Each row is a point. To make a cloud, some directions were put in groups of two or more. Within a group, all points are equally far from the middle, so they leave a hole (a ring in 2 directions, a hollow ball in 3). The other directions are filled evenly. Then the cloud was stretched, turned, moved and blurred a little. Count the holes, and give their numbers of directions, smallest first.

Cloud (13 x 2):
[[ 0.11  0.25]
 [-0.30  0.20]
 [ 0.38 -0.18]
 [-0.29  0.18]
 [-0.22 -0.30]
 [-0.21  0.00]
 [ 0.57 -0.34]
 [-0.12  0.37]
 [ 0.05 -0.37]
 [-0.48  0.29]
 [ 0.38  0.38]
 [-0.14 -0.38]
 [-0.37  0.37]]
Holes: 0

Cloud (22 x 3):
[[-0.31  0.37 -0.16]
 [ 0.12  0.30  0.40]
 [ 0.05  0.09 -0.52]
 [-0.14 -0.17  0.14]
 [ 0.45  0.16 -0.23]
 [ 0.36  0.28  0.42]
 [-0.10  0.39 -0.18]
 [ 0.55  0.18 -0.12]
 [-0.35  0.04  0.28]
 [-0.20  0.14  0.37]
 [-0.04  0.24 -0.59]
 [ 0.17 -0.40 -0.10]
 [ 0.21 -0.16  0.60]
 [-0.33  0.03 -0.41]
 [ 0.24 -0.04 -0.07]
 [-0.69 -0.31  0.06]
 [-0.21 -0.52  0.17]
 [-0.18 -0.08 -0.44]
 [-0.18  0.34 -0.34]
 [-0.42  0.21  0.06]
 [ 0.11  0.31  0.12]
 [-0.73 -0.17  0.14]]
Holes: 0

Cloud (55 x 6):
[[ 0.50  0.15  0.26 -0.20 -0.23  0.41]
 [ 0.14  0.13 -0.63 -0.05  0.34  0.33]
 [-0.09 -0.28 -0.27  0.40  0.37  0.34]
 [-0.10  0.20  0.30  0.36  0.38 -0.30]
 [-0.35 -0.39 -0.04  0.31 -0.44  0.04]
 [-0.02  0.20 -0.41  0.29 -0.08  0.57]
 [-0.21  0.20  0.09 -0.05 -0.59  0.33]
 [ 0.28 -0.12  0.56  0.04  0.35  0.31]
 [-0.06  0.14  0.17 -0.22 -0.33  0.62]
 [ 0.13 -0.24 -0.52 -0.54 -0.12 -0.06]
 [-0.17 -0.48 -0.15  0.37 -0.37  0.11]
 [ 0.57 -0.08 -0.13 -0.14 -0.37 -0.09]
 [-0.37 -0.29  0.26 -0.23  0.18 -0.26]
 [ 0.06 -0.05  0.10  0.35 -0.33 -0.51]
 [-0.22 -0.17  0.41  0.03  0.35  0.42]
 [-0.10 -0.31  0.61  0.13 -0.19  0.30]
 [ 0.26  0.41  0.14 -0.31  0.32  0.31]
 [-0.50 -0.03  0.00  0.16  0.35  0.12]
 [ 0.23  0.29 -0.45  0.06  0.21 -0.27]
 [ 0.00 -0.03  0.58  0.32 -0.41 -0.11]
 [-0.07  0.05  0.60  0.42  0.18  0.23]
 [ 0.12 -0.50 -0.21  0.10  0.12 -0.46]
 [ 0.26 -0.64  0.16 -0.20 -0.14 -0.19]
 [-0.17 -0.22  0.26 -0.15 -0.17  0.64]
 [ 0.26 -0.22 -0.42 -0.19 -0.37  0.49]
 [-0.18  0.40 -0.42  0.11  0.19  0.05]
 [-0.24  0.20 -0.57  0.03  0.15 -0.06]
 [-0.21 -0.40 -0.48  0.06 -0.38 -0.05]
 [-0.06  0.17  0.18 -0.24 -0.54  0.38]
 [ 0.52  0.03  0.48 -0.02  0.05  0.34]
 [-0.32 -0.18  0.30 -0.12  0.44 -0.03]
 [-0.09 -0.17  0.66  0.30 -0.11  0.28]
 [ 0.45 -0.03 -0.28  0.00 -0.36 -0.27]
 [ 0.45  0.02  0.13 -0.38 -0.42  0.06]
 [ 0.16 -0.38 -0.31 -0.04 -0.01  0.68]
 [-0.23 -0.18  0.36  0.54 -0.06  0.31]
 [ 0.06 -0.28 -0.62 -0.42 -0.04 -0.08]
 [-0.25  0.10 -0.26  0.05 -0.61  0.02]
 [ 0.10 -0.36 -0.23 -0.13  0.50  0.47]
 [-0.19 -0.12  0.48  0.09  0.44  0.24]
 [-0.19 -0.31  0.40 -0.22  0.17 -0.37]
 [-0.45 -0.10 -0.01 -0.36 -0.23 -0.12]
 [ 0.63 -0.04  0.30  0.00 -0.03  0.33]
 [ 0.49  0.13  0.27 -0.22 -0.29  0.36]
 [-0.24 -0.47  0.37 -0.23 -0.26 -0.13]
 [ 0.19 -0.05  0.63 -0.03 -0.38 -0.11]
 [ 0.10 -0.20  0.50 -0.22 -0.08 -0.45]
 [ 0.10  0.20  0.24 -0.32 -0.54  0.09]
 [ 0.16  0.34  0.11 -0.29  0.15  0.59]
 [-0.07 -0.04 -0.67 -0.04  0.34  0.15]
 [ 0.12 -0.18 -0.60 -0.48  0.00 -0.08]
 [-0.06 -0.11 -0.57  0.11  0.37  0.40]
 [-0.31  0.42 -0.08  0.03  0.17  0.36]
 [-0.44 -0.07 -0.01 -0.39  0.01 -0.10]
 [ 0.17 -0.20 -0.30 -0.59 -0.33  0.06]]
Holes: 3 (2, 2, 2)
